Each row is a point. The window is the flat piece filled in between its corners: a triangle in 3 columns, a solid with four corners in 4, and so on. A path goes straight from each point to the next, and from the last back to the first. List the points from which the path goes on through the window.

Window, 3 rows:
[[ 4.9 -1.8  3.3]
 [-6.8  0.1 -2.9]
 [ 4.2  4.5  1.7]]
Path:
(1): [1.1 3.3 4.8]
(2): [ 5.3 -0.9 -1.5]
(3): [ 1.0 -4.2 -5.3]
(4): [-4.4 -0.9  1.9]
(5): [-0.9  0.0  2.3]
(6): [-1.6 -1.7 -5.0]
(7): [-2.4  0.2 -4.5]
(8): [-4.9  0.0  1.2]
Through the window after points: 1, 5, 7

Window (4 x 4):
[[ 4.0  4.3  2.6 -0.1]
 [-3.4 -4.5 -2.8 -2.0]
 [ 0.5  4.8  2.8 -4.4]
 [ 2.4 -5.5  3.4  1.4]]
Path:
(1): [-6.5 -3.2 -2.3  2.3]
(2): [-7.0 -2.9 -1.8  0.0]
(3): [-1.1 -4.1 -2.3 -2.6]
(4): [ 2.4 -5.3 -0.8 -2.3]
(5): [-0.3 -2.0  3.4  3.8]
(6): [-0.4  3.4  4.1 -1.6]
(7): [ 3.1  2.9  2.9 -3.7]
(8): [ 3.6 -6.3  0.6 -3.7]
(9): [0.5 0.6 5.4 4.5]
(10): [-0.6  2.3  3.9  1.8]
(11): [ 5.6  0.9  1.6 -2.1]
(12): [-0.3 -3.9 -1.9 -4.3]
Through the window after points: 2, 8, 10, 12

Window:
[[ 1.9 -8.3 -0.5 -0.8]
 [ 1.2  0.5 -0.1  1.0]
 [-2.8 -3.2 -4.9 -5.7]
 [-1.3  3.0 -0.8  7.7]]
Path:
(1): [ 1.9 -0.7 -4.9  3.5]
(2): [-0.9 -1.5  3.0 -3.9]
(3): [-1.8 -1.3  0.2  1.6]
(4): [ 1.1 -2.6 -2.7  2.3]
(5): [ 4.5 -3.2 -4.9  5.6]
(6): [ 0.3 -2.7  0.7 -0.7]
(7): [-2.0 -4.0 -1.2 -2.0]
(8): [-0.3 -4.6 -4.4 -1.5]
(9): [ 0.4  2.4 -2.1  7.6]
(10): [-3.2  2.0  0.5  5.5]
(11): [-5.3  0.6 -0.1  0.2]
(12): [ 4.0  3.8 -4.8  4.4]
Through the window after points: 1, 3, 5, 9

Window, 6 rows:
[[-6.2  5.1  0.6  0.4  7.7 -5.7]
 [ 0.6  0.4  2.6 -5.7 -3.5  1.3]
 [-3.9 -2.3  1.9 -1.8 -1.2  1.1]
 [ 3.1 -4.7 -7.9 -2.2  3.4 -5.4]
 [-0.9  0.8  3.7  4.7 -1.3  1.1]
 [-0.6  4.7 -2.9  5.3 -6.2  2.9]]
Path:
(1): [-5.6 -2.0 -3.5 -1.0 -5.0 -6.8]
(2): [ 0.5 -0.4 -1.4 -4.0  3.4 -0.1]
(3): [-1.4 -0.3  1.2  0.8  2.6  6.7]
(4): [-0.6  0.2  1.4  0.7  0.1 -7.2]
(5): [-2.7  0.9 -2.0  0.4 -1.4 -3.4]
(6): [ 1.0 -5.3 -2.1  2.0  3.8  5.6]
(7): [ 0.5 -0.8 -4.4  4.7  4.0  3.7]
(8): [-2.2  0.9 -2.9  0.4 -1.5 -6.3]
(9): [-2.2  0.6  0.0 -3.3 -0.6 -4.2]
(10): [ 0.0  0.0 -2.6 -2.2  1.9  0.0]
(11): [-5.3  2.6  0.4 -0.8  7.2  3.0]
(12): [-2.5  3.0 -1.1  0.5  2.3 -7.3]
(13): [-1.1 -2.6 -1.2 -0.4 -2.1 -4.2]
(14): [-1.0 -1.3 -2.6 -2.2  3.3  2.9]
(15): [-0.2  0.0  2.0 -4.2 -0.3  1.9]
(16): [-3.3 -0.9  1.4 -0.9 -8.7 -2.6]
Through the window after points: 11, 13, 15

Window:
[[-5.0 -6.0  1.2  0.0 -7.1  1.7  2.1 -1.8]
 [-2.6 -2.1 -2.0 -6.1 -7.8  0.6 -0.5 -1.9]
 [-3.4 -6.9 -3.4 -4.0 -1.2 -1.6 -2.1 -3.0]
 [ 5.7  4.4  0.3  1.2  5.9  7.2 -4.5  6.5]
 [-5.4 -2.3 -5.4 -0.5 -5.2  1.9  1.0  2.9]
 [-3.8  0.2  0.4 -2.5 -1.2 -2.2  1.5  1.2]
 [ 5.9  5.6 -1.4  4.4  4.2  0.3 -8.9  1.9]
 [ 0.0 -1.1 -3.8 -0.6 -2.5  2.1  4.3 -2.1]]
Path:
(1): [-4.5 -0.3 -1.3 -2.2 -2.2  2.3 -1.1 -3.1]
(2): [-3.9  3.4 -3.0 -0.7  3.6  6.3 -2.1 -2.0]
(3): [ 4.7 -1.1 -0.4 -1.8 -0.9 -1.7 -1.3  5.0]
(4): [-0.2 -4.9 -1.9 -2.1 -6.4 -2.8  1.6  0.2]
(5): [-4.4 -3.0 -0.9 -0.4 -0.8  3.4 -1.3 -2.5]
(6): [-4.0 -1.5 -1.4 -1.0 -2.1  2.2  0.4 -3.2]
(7): [ 1.2 -3.9 -4.0 -1.9 -2.9 -0.5  2.6  0.6]
(8): [-1.1 -1.8 -1.1 -3.9 -3.9 -1.4  0.2  1.6]
Through the window after points: 4, 6, 8

Window, 9 rows:
[[-0.3 -6.2  1.4  4.3  0.9  7.8 -1.7  0.5  1.9]
 [ 1.8  4.0  3.2 -3.6 -0.2 -1.4  0.9 -1.4 -1.0]
 [ 5.0  2.9  0.1  2.9 -8.0 -3.8 -3.4 -3.5 -0.3]
 [-1.3 -4.0  4.7  1.2  0.8 -6.7 -7.3  5.4 -3.4]
 [-5.0 -3.3 -5.0  4.2  0.7 -7.0 -0.1  3.6  5.0]
 [-5.0  6.1  2.5  0.6  0.6  3.4 -2.0 -1.4 -1.4]
 [ 0.2 -2.7  0.6  8.1  6.9  7.1 -5.5  3.4 -0.8]
 [ 3.9 -0.4  0.3  0.7 -4.6  2.1  1.8 -6.5 -5.6]
 [-0.1  3.9  0.3  0.2 -2.4  3.9 -1.1  2.9 -3.8]]
Path:
(1): [-1.0  1.4  2.9  7.0  0.4  2.3  1.0  1.9 -2.5]
(2): [-0.4 -0.5  5.6  6.4 -1.8  4.2  1.6  2.9 -1.1]
(3): [-2.0 -3.5 -3.3 -0.2  3.7  5.4 -6.0 -2.5  1.9]
(4): [ 0.7 -0.1 -0.8 -0.7 -0.3  0.3 -4.9 -0.7 -0.7]
(5): [-0.9  0.5  4.2  6.6  0.8 -1.1  0.3  3.8  1.2]
(6): [ 3.7  1.7  7.3  5.2 -3.1  0.5  2.9  0.4 -0.7]
(7): [-0.2 -4.3 -4.6  1.5  2.0  2.7 -7.0 -0.5 -2.2]
(8): [ 0.4 -3.8  0.5  1.2  1.1  5.5 -3.2 -0.3  0.2]
(9): [-0.3 -2.7  2.1  4.9  0.3  4.5 -0.6  1.2  0.8]
(10): [-0.6 -3.1  3.2  5.3  3.0  2.7 -0.8  3.0  0.1]
(11): [-1.2 -0.1 -0.8 -0.3  1.7  5.1 -3.1  0.5 -1.3]
(12): [ 1.4  1.2 -1.5 -5.1 -3.3  2.2 -8.3 -1.8 -1.5]
(13): [ 0.7  3.4  2.1  5.8 -3.5 -1.0  0.9 -0.5 -1.1]
(14): [ 1.8  1.5  2.8  4.0 -7.7 -2.7  2.3  1.1 -0.6]
(15): [ 3.0  1.2 -0.4  1.0 -2.2 -2.3 -7.4 -2.4 -1.5]
(16): [ 0.5  0.6 -1.6  0.9  0.9  5.7 -4.1 -1.3  0.3]
Through the window after points: 2, 8, 12, 14

Window, 9 rows:
[[-1.5  1.9 -4.6 -0.1 -0.3  2.1  1.8  1.4 -0.7]
 [-3.2  0.9  3.2 -0.4  0.1  6.6 -3.4  4.2 -6.0]
 [ 8.2  1.6  1.1 -1.1 -3.6  5.9  0.3 -2.7 -1.9]
 [-3.6  7.1 -5.0 -4.8  5.1 -1.4 -1.8 -3.4 -1.2]
 [-6.2 -0.2  6.8  0.5 -0.2  0.1 -0.6 -3.1  0.5]
 [ 2.0  0.7  4.7  5.8 -2.6 -2.6  1.8  2.6 -6.3]
 [ 5.8  9.0 -2.3  3.5  4.0  0.3 -1.0 -3.9  5.7]
 [ 1.6  0.6  4.0 -0.6  4.2 -4.0 -2.1 -1.3  1.8]
 [ 2.5  4.9 -5.2  8.2  0.0 -6.1 -4.5 -0.2 -0.1]]
Path:
(1): [ 0.5  5.7  2.9 -1.5 -0.9  1.4 -2.4  1.3  0.2]
(2): [-1.9  4.2  0.6 -0.2 -4.7  1.0 -2.3  4.5  5.6]
(3): [ 3.0  3.3 -1.4  2.0  6.3  0.8 -0.7 -2.8 -8.3]
(4): [-0.7  3.4  0.8  4.8  4.2  2.1 -1.1 -3.0 -2.6]
(5): [-2.8  3.5  0.3 -1.3  0.0 -4.7 -0.5  1.4 -0.1]
(6): [ 2.8  4.4 -0.6  3.7 -3.1 -0.3 -2.0  2.8 -1.2]
(7): [-1.8  1.7 -0.6  3.7  1.7 -0.9  0.2 -2.3 -3.6]
(8): [ 1.6 -0.6  0.8  4.7  1.7 -1.3  1.9 -5.3 -4.4]
(9): [ 1.9  6.1  1.9  0.7 -1.1  0.3 -1.6  3.7  1.8]
(10): [ 0.1  3.2 -0.1 -2.4 -0.7  0.4 -0.3  2.3  1.1]
(11): [-0.5 -0.3 -0.4  3.0  3.0  5.1  1.4 -4.1 -4.8]
(12): [ 6.5 -0.4 -1.8  7.6  4.4 -1.0 -2.1 -5.7 -2.6]
(13): [-0.8  7.2  0.2 -1.1 -0.8 -3.4  0.5  0.6  2.3]
(14): [-0.9  2.8  6.9  0.1 -1.9 -3.5  2.0  3.6  1.1]
(15): [ 0.0 -0.4 -0.8  5.0  2.1  1.5 -2.7 -5.2 -6.3]
(16): [-1.0 -1.2 -5.1  1.3  4.5  4.2 -0.5 -6.1 -1.8]
Through the window after points: 8, 14

Window:
[[-1.9 -4.4 -3.7 -0.6 -2.2  3.4  2.1 -6.5  1.7 -1.2  0.3]
 [-1.4  0.4 -0.5 -2.9 -5.3  4.0 -4.8  0.6  0.0  2.3  1.8]
 [ 3.7 -3.6 -0.3 -0.1 -3.9  1.1 -3.4 -2.8 -4.1 -3.9  2.7]
 [-2.0  3.2 -2.0 -0.8  5.5 -8.2 -6.6  9.7  5.5  2.5  3.4]
 [-4.3  1.9  4.7 -1.2  0.6 -5.5  2.7 -1.9 -2.7 -1.1  1.5]
 [-1.2 -3.7  8.6 -0.5  2.1 -2.3  5.6  2.5 -2.6 -1.1 -2.6]
 [ 1.0  0.7 -3.0  6.7 -2.0  6.1 -2.3 -2.6 -5.5 -1.6 -0.3]
 [ 5.1  1.7 -0.7  2.3  0.2  4.6  2.0 -4.5 -1.1  1.3  3.7]
 [-2.5  0.5 -0.4 -4.5  3.9 -1.4  3.6  3.5 -3.1 -2.0  2.5]
 [ 1.7  8.4 -1.3 -6.0  4.1 -8.2 -6.7  8.1  3.5 -3.3 -4.3]
 [ 0.8 -0.2 -2.0 -4.3  6.5  1.5 -3.3 -6.5 -3.2  0.9 -1.6]]
Path:
(1): [-0.2  3.0  1.5 -6.8  6.2 -1.8 -5.5  0.7  3.4 -7.3  2.0]
(2): [-5.5  0.0  2.7 -2.2  5.0  5.0 -3.1  2.5 -1.9 -6.9  2.0]
(3): [ 3.1  0.6 -3.0 -2.5 -4.7 -6.0 -0.8 -0.5  0.1  5.5 -0.6]
(4): [ 1.3  1.5 -2.5 -1.8  3.2 -1.2 -1.4 -2.4 -1.1  1.6 -2.1]
(5): [-1.7 -1.7  3.4 -5.7  6.3  4.0 -5.9 -2.1 -2.7 -4.9  6.3]
(6): [-0.7  0.0  1.8 -0.8  0.2 -0.2 -3.6  1.0  0.6 -1.8  2.0]
(7): [ 2.5  2.9 -0.6 -2.5  0.6 -3.7  2.0  1.5 -5.7  2.3 -1.5]
(8): [ 2.7 -0.8  0.9  1.2 -0.3  0.0  1.7 -1.7 -3.1  2.1  0.3]
(9): [ 0.3  2.3  0.6 -0.6  1.9  2.8  1.2 -1.8  0.4 -2.4  3.6]
(10): [-1.4 -0.7  5.9 -0.5  4.2  0.0  2.9  0.3 -1.1 -2.6  0.0]
(11): [ 0.4 -2.3  1.9 -2.0 -1.6 -4.5  1.5  4.1 -2.5  1.1 -2.2]
(12): [ 1.6  0.9  1.9  0.6 -0.5 -2.3  0.6  2.6 -3.5  1.3 -1.4]
Through the window after points: 4, 8, 10
